Each row is a point. Two turns around zero, p and q, are shown by what they do to some points. Where does a point land after both, in the order given? Backwards means that the second turn is done in reverse. Each puzzle has new turns, and all numbers are rounded.

Turn p:
[ 0.29 -0.25  0.38] => [-0.45 -0.27  0.10]
[-0.10  0.20 -0.39] => [0.37 0.25 0.07]
[-0.16  0.17  0.01] => [ 0.06  0.15 -0.17]
[-0.26 -0.02 -0.25] => [ 0.35 -0.01 -0.09]
[ 0.22 -0.09  0.25] => [-0.32 -0.10  0.08]
Turn q:
[ 0.13  0.08 -0.23] => [ 0.13 -0.22 -0.11]
[-0.23  0.22 -0.40] => [ 0.29  0.01 -0.42]
[-0.03  0.12  0.16] => [0.08 0.12 0.14]
[ 0.26 -0.44  0.13] => [-0.45 -0.20  0.17]
[-0.14  0.03  0.35] => [-0.04  0.31  0.22]
Where do these land?
q, then p backwards: [ 0.40  0.19 -0.20] => [-0.10 -0.45 -0.17]
p, then q backwards: [-0.19  0.01 -0.33] => [-0.03  0.38 -0.05]
p, then q backwards: [-0.06  0.06  0.20] => [-0.10 -0.17 -0.10]
q, then p: [-0.15 -0.27  0.33] => [ 0.03  0.20 -0.41]

Turn p:
[-0.17  0.33 -0.09 -0.12 -0.05  0.17] => [-0.30 -0.07  0.15 -0.15  0.21  0.07]
[-0.22 -0.24 -0.37  0.03  0.05 -0.06] => [-0.13  0.12 -0.04  0.21 -0.21  0.36]
[ 0.13  0.18 -0.14 -0.30  0.07 -0.02] => [-0.03  0.10 -0.13 -0.16  0.30  0.15]
[-0.01 -0.43 -0.12  0.05 -0.33 -0.24] => [ 0.13  0.09 -0.09  0.57 -0.09  0.04]
[ 0.36 -0.26  0.27  0.45 -0.19  0.10] => [ 0.53 -0.26  0.20  0.17 -0.20 -0.25]
[ 0.05  0.34  0.02  0.05  0.10 -0.32] => [-0.12 -0.26 -0.35 -0.14  0.09 -0.06]
[-0.14  0.07  0.43 -0.15  0.36  0.37] => [-0.08  0.26  0.25 -0.50 -0.12 -0.30]
Turn q:
[-0.20  0.03  0.17  0.28 -0.04 -0.51] => [-0.13  0.08 -0.46 -0.06 -0.25  0.32]
[-0.13 -0.53 -0.32 -0.37  0.27  0.17] => [-0.43 -0.46  0.39  0.17  0.24 -0.06]
[-0.06  0.19  0.40  0.27 -0.25  0.04] => [ 0.21  0.24 -0.42 -0.20  0.04 -0.11]
[ 0.20  0.07 -0.18  0.11 -0.21  0.13] => [0.19 0.22 0.11 0.17 0.15 0.04]
[ 0.02  0.22  0.28 -0.01 -0.23 -0.35] => [-0.07  0.37 -0.23 -0.17 -0.28  0.03]
[ 0.12  0.14  0.10  0.33 -0.02  0.07] => [ 0.32  0.06 -0.21  0.08 -0.01 -0.01]
[ 0.22 -0.08  0.10  0.06 -0.08  0.10] => [ 0.07  0.10 -0.06  0.17  0.05 -0.19]
[ 0.01  0.05 -0.17 -0.39  0.45  0.02] => [-0.09 -0.35  0.43 -0.07 -0.25 -0.06]
[-0.17 -0.10 -0.38 -0.28  0.12  0.32] => [-0.07 -0.26  0.46 -0.06  0.29  0.04]
Where do these land?
q, then p: [ 0.21 -0.07 -0.12  0.07 -0.24 -0.18] => [-0.13 -0.33  0.13 -0.13 -0.03  0.01]
p, then q: [0.14 0.02 0.32 0.11 0.03 0.02] => [-0.21  0.15  0.00  0.14 -0.22  0.01]
p, then q: [ 0.12 -0.27 -0.30  0.06  0.24 -0.15] => [ 0.27  0.19  0.24  0.11  0.29 -0.05]
q, then p: [ 0.02 -0.26 -0.13  0.12 -0.15  0.19] => [ 0.02 -0.07 -0.08 -0.23 -0.30  0.08]
q, then p: [ 0.03 -0.03 -0.11 -0.36  0.07  0.07] => [-0.10  0.11 -0.05  0.03 -0.08 -0.35]
q, then p: [-0.53  0.40  0.90  0.06 -0.17 -0.08] => [-0.27  0.42 -0.36  0.16  0.73  0.59]
q, then p: [-0.09 -0.10 -0.33 -0.06 -0.08  0.00] => [-0.03  0.06  0.19 -0.21 -0.18 -0.13]
q, then p: [ 0.09  0.30 -0.24 -0.01  0.29  0.13] => [ 0.39  0.06  0.10  0.05  0.09 -0.28]
